Each row of a before or after table is a point. The points were changed in one or more steps. Then noise was added and the rows were shuffled. The steps act on columns, c1 being the first. Name the steps. A step turns or swaps two columns, mirrors them in a line or flattens them onto one, adds a multiple of one to another, or multiplies or shifts one. Angles are multiples of 10 degrees, from the lower column toward the higher: turns from -170 to 170, lines from 10 to 170 but not 90. Use the fewest steps. Two steps may share a column if one is a turn and the other turns, adds or multiplies; they go together, in the order done. Otherwise the lowest column goes first.

Before, 9 rows:
[[ 0.22 -0.15  0.27]
 [ 0.00 -0.06 -0.27]
 [-0.04  0.49 -0.45]
 [-0.01 -0.27 -0.05]
 [ 0.53  0.00  0.29]
 [-0.20  0.21 -0.83]
 [-0.55  0.45 -0.60]
 [-0.56  0.25 -0.64]
 [-0.26 -0.19 -0.32]]
After:
[[ 0.00  0.27  0.12]
 [ 0.03 -0.07 -0.37]
 [-0.01 -0.14 -0.23]
 [ 0.02 -0.62 -0.33]
 [ 0.03 -0.76 -0.18]
 [-0.03  0.15 -0.21]
 [-0.06 -0.66 -0.06]
 [ 0.03 -0.73 -0.49]
 [ 0.00  0.21  0.21]]
Steps: multiply c1 by 0; mirror c2 and c3 in the line at 70 degrees

Before:
[[-0.12  0.05 -0.43 -0.34  0.14 -0.25 -0.42 -0.28]
 [ 0.02 -0.08 -0.24 -0.09  0.55  0.13  0.11 -0.28]
 [ 0.07 -0.20 -0.12 -0.53  0.11 -0.10 -0.45 -0.51]
 [-0.73 -0.16 -0.19  0.16  0.53  0.19 -0.46  0.26]
 [ 0.00 -0.25 -0.02 -0.04  0.16 -0.21 -0.52 -0.22]
 [-0.03 -0.32 -0.30  0.07  0.20  0.19 -0.47  0.17]
 [-0.09 -0.88  0.03  0.05 -0.49  0.10 -0.39 -0.25]
 [-0.10 -0.06 -0.05 -0.18  0.34  0.02  0.19 -0.53]
 [-0.30  0.10  0.19  0.13 -0.43 -0.15  0.05  0.23]
 [-0.20 -0.24  0.07  0.03  0.48 -0.20 -0.16 -0.38]
 [-0.04 -0.07  0.28  0.16  0.23  0.18 -0.42 -0.32]
 [-0.72 -0.12  0.16 -0.11  0.30  0.09 -0.47  1.25]
 [-0.07  0.10 -0.18 -0.62 -0.33  0.03 -0.30 -0.51]]
After (13 x 8):
[[ 0.08 -0.22 -0.13 -0.92 -0.44  0.17  0.10 -0.54]
 [-0.07  0.12  0.25  0.19  0.36 -0.22  0.63  0.24]
 [-0.02 -0.27 -0.02 -0.07 -0.57 -0.06 -0.01 -0.45]
 [-0.14 -0.05  0.25  0.23 -0.53  0.31 -0.18 -0.17]
 [-0.02 -0.14  0.08  0.28 -0.82  0.02 -0.54  0.32]
 [ 0.14  0.03 -0.39 -0.59 -0.51 -0.06  0.07 -0.36]
 [ 0.12 -0.04 -0.18 -0.21 -0.34  0.27 -0.85 -0.20]
 [-0.10 -0.27  0.18  0.07 -0.49 -0.04 -0.59 -0.55]
 [ 0.06  0.14 -0.11 -1.00 -0.02  0.23  0.66 -0.38]
 [ 0.01 -0.04 -0.06 -0.33 -0.06  0.28 -0.53 -0.47]
 [-0.03 -0.90  0.07  0.09  0.03  0.21  0.90 -0.61]
 [-0.11 -0.08  0.38 -0.15 -0.70 -0.58 -0.17  1.00]
 [ 0.08 -0.37 -0.23  0.06 -0.58  0.06 -0.06  0.10]]
Steps: flatten c1 and c3 onto the line at 110 degrees; turn c6 and c8 by 30 degrees; add 0.5 times c2 to c8; multiply c4 by 1.6; multiply c5 by 1.6; turn c5 and c7 by -120 degrees

Before (11 x 12):
[[-0.15  0.05 -0.27 -0.03  0.06 -0.10 -0.35 -0.19 -0.14 -0.22 -0.13 -0.16]
 [ 0.07 -0.33  0.36 -0.47  0.07 -0.10 -0.01 -0.31 -0.33 -0.10 -0.38 -0.01]
 [-0.35  0.51  0.30 -0.52  0.14 -0.37 -0.13 -0.56  0.23 -0.25 -0.01  0.13]
 [ 0.16  0.36  0.32  0.05  0.39  0.47 -0.44  0.34  0.28  0.62  0.74  0.55]
 [-0.55  0.13 -0.29 -0.21  0.27  0.03  0.06 -0.43 -0.56  0.14  0.29 -0.03]
 [ 0.14 -0.33  0.46 -0.31  0.60 -0.04  0.27  0.15  0.15 -0.62  0.31 -0.03]
 [-0.20  0.09  0.02  0.03 -0.08 -0.28  0.25 -0.04 -0.06  0.10 -0.27  0.35]
 [ 0.29 -0.09  0.19  0.34  0.52  0.40  0.26  0.03  0.15  0.71  0.76 -0.57]
 [-0.49 -0.14  0.02 -0.35  0.06 -0.67 -0.27 -0.05 -0.38  0.08  0.06 -0.17]
 [ 0.20  0.02  0.64  0.36  0.91  0.49  0.40  0.48 -0.16  0.37  0.05 -0.72]
 [-0.05  0.49  0.46  0.29 -0.19  0.58 -0.12  0.26 -0.01  0.50  0.79  0.02]]
After:
[[ 0.15  0.01  0.46 -0.10  0.63 -0.02  0.36  0.71  0.13 -0.46  0.44 -0.15]
 [ 0.31  0.55  0.17 -0.19  0.53  0.40  0.36 -0.52  0.14  0.61  0.54 -0.30]
 [ 0.03 -0.51  0.38 -0.11  0.08 -0.10 -0.23 -0.36 -0.32 -0.22  0.00 -0.23]
 [ 0.14  0.78  0.30  0.26  0.39  0.48 -0.24  0.02  0.28  0.71  0.19  0.44]
 [-0.49 -0.08  0.04 -0.16  0.08 -0.65 -0.54 -0.15 -0.38  0.02  0.14 -0.30]
 [-0.54  0.27 -0.28 -0.10  0.29 -0.01 -0.32 -0.69 -0.54 -0.12  0.10 -0.11]
 [ 0.20  0.06  0.65 -0.24  0.91  0.51  0.25  0.38 -0.18  0.56  0.00 -0.38]
 [-0.06  0.94  0.44  0.09 -0.20  0.60 -0.09 -0.05 -0.03  0.55  0.12  0.15]
 [-0.16 -0.06 -0.29 -0.06  0.08 -0.13 -0.45 -0.08 -0.13 -0.24 -0.15 -0.14]
 [-0.17 -0.13  0.04  0.16 -0.09 -0.27  0.24 -0.14 -0.08  0.04 -0.23  0.30]
 [-0.33  0.33  0.32 -0.06  0.16 -0.34  0.03 -0.56  0.22 -0.46 -0.43 -0.12]]
Steps: turn c2 and c11 by -50 degrees; flatten c4 and c12 onto the line at 60 degrees; add 0.7 times c9 to c7; turn c8 and c10 by 30 degrees; multiply c8 by 1.6

Before (10 x 20):
[[-0.13 -0.07 -0.32  0.37 -0.67  0.05 -0.55  0.33  0.24  0.21 -0.25 -0.17
  -0.30  0.49 -0.08 -0.33 -0.35  0.26  0.20  0.14]
 [-0.35  0.39  0.80 -0.13  0.54 -0.70 -0.14 -0.25 -0.03  0.16  0.17  0.00
   0.44  0.71 -0.51  0.30 -0.31  1.01  0.10  0.16]
 [ 0.50  0.13 -0.56  0.28 -0.42 -0.25  0.05  0.19  0.65  0.21 -0.11  0.09
  -0.12 -0.04 -0.01  0.22 -0.13  0.31  0.17  0.00]
 [-0.57  0.81  0.66 -0.43  0.39 -0.83 -0.25 -0.05 -0.18  0.13 -0.26 -0.58
   0.25  0.29 -0.38 -0.13 -0.34  0.42  0.16 -0.02]
 [-0.06 -0.09 -0.66 -0.02 -0.13  0.29 -0.33  0.20  0.45  0.57 -0.44 -0.45
  -0.13  0.22  0.16  0.09 -0.11 -0.26 -0.02  0.54]
 [ 0.12 -0.18 -0.21  0.44 -0.37  0.21  0.25  0.33  0.28  0.14 -0.18 -0.07
  -0.05  0.14 -0.01  0.57  0.10  0.12  0.57 -0.03]
 [-0.20  0.12  0.08  0.36 -0.54 -0.05 -0.02 -0.02  0.43  0.51 -0.30 -0.02
  -0.15  0.42  0.42 -0.11 -0.41 -0.14  0.00  0.17]
 [-0.12  0.17  0.06  0.08 -0.17 -0.54  0.11  0.08 -0.48 -0.62 -0.01  0.29
  -0.26  0.59 -0.03  0.13  0.13  0.61 -0.52 -0.12]
 [-0.09 -0.32 -0.40  0.17 -0.50 -0.18 -0.10  0.45  0.43 -0.12 -0.54  0.19
  -0.04 -0.12  0.21 -0.05 -0.22  0.00  0.13  0.54]
 [ 0.11  0.06  0.70  0.45 -0.23 -0.35 -0.41 -0.36 -0.44 -0.17  0.05 -0.10
   0.48  0.29  0.24 -0.06  0.09  0.56 -0.40 -0.16]]
After, 10 rows:
[[-0.23  0.12  0.15  0.34 -0.61  0.29  0.00  0.19  0.27  0.39 -0.25 -0.06
  -0.19  0.41  0.44 -0.10 -0.40 -0.28  0.00  0.24]
 [ 0.48  0.10 -0.52  0.22 -0.43  0.01  0.01 -0.05  0.69  0.10 -0.06  0.10
  -0.13 -0.08 -0.01  0.22 -0.18 -0.32  0.37  0.00]
 [ 0.13 -0.17 -0.22  0.46 -0.37  0.14  0.25  0.28  0.28  0.02 -0.17 -0.10
   0.04  0.13  0.04  0.57  0.09  0.16  1.13 -0.06]
 [-0.15  0.23  0.06  0.08 -0.22 -0.95  0.11 -0.11  0.04 -0.57  0.03  0.32
  -0.26  0.59 -0.01  0.11  0.12 -0.14 -1.11 -0.15]
 [-0.54  0.80  0.66 -0.49  0.38 -0.82 -0.25  0.35  0.13  0.16 -0.25 -0.61
   0.27  0.31 -0.39 -0.16 -0.34 -0.45  0.35  0.04]
 [-0.04 -0.33 -0.38  0.08 -0.48  0.16 -0.12  0.15  0.33 -0.34 -0.48  0.18
  -0.05 -0.17  0.22 -0.10 -0.18 -0.32  0.34  0.59]
 [-0.35  0.35  0.77 -0.10  0.51 -1.02 -0.18  0.21  0.68  0.20  0.16  0.05
   0.38  0.75 -0.52  0.31 -0.28 -0.21  0.24  0.22]
 [ 0.09 -0.01  0.62  0.44 -0.25 -0.78 -0.37 -0.01  0.02 -0.12 -0.01 -0.11
   0.45  0.31  0.21 -0.02  0.07  0.08 -0.82 -0.13]
 [-0.05 -0.11 -0.71  0.04 -0.04  0.53 -0.32  0.07  0.16  0.46 -0.40 -0.47
  -0.14  0.15  0.17  0.19 -0.10 -0.05 -0.07  0.48]
 [-0.20 -0.09 -0.28  0.42 -0.71  0.02 -0.58  0.23  0.34  0.03 -0.24 -0.15
  -0.29  0.46 -0.11 -0.33 -0.31  0.08  0.40  0.13]]
Steps: turn c8 and c10 by -20 degrees; add 0.5 times c3 to c8; turn c9 and c18 by -40 degrees; turn c6 and c18 by 60 degrees; multiply c19 by 2
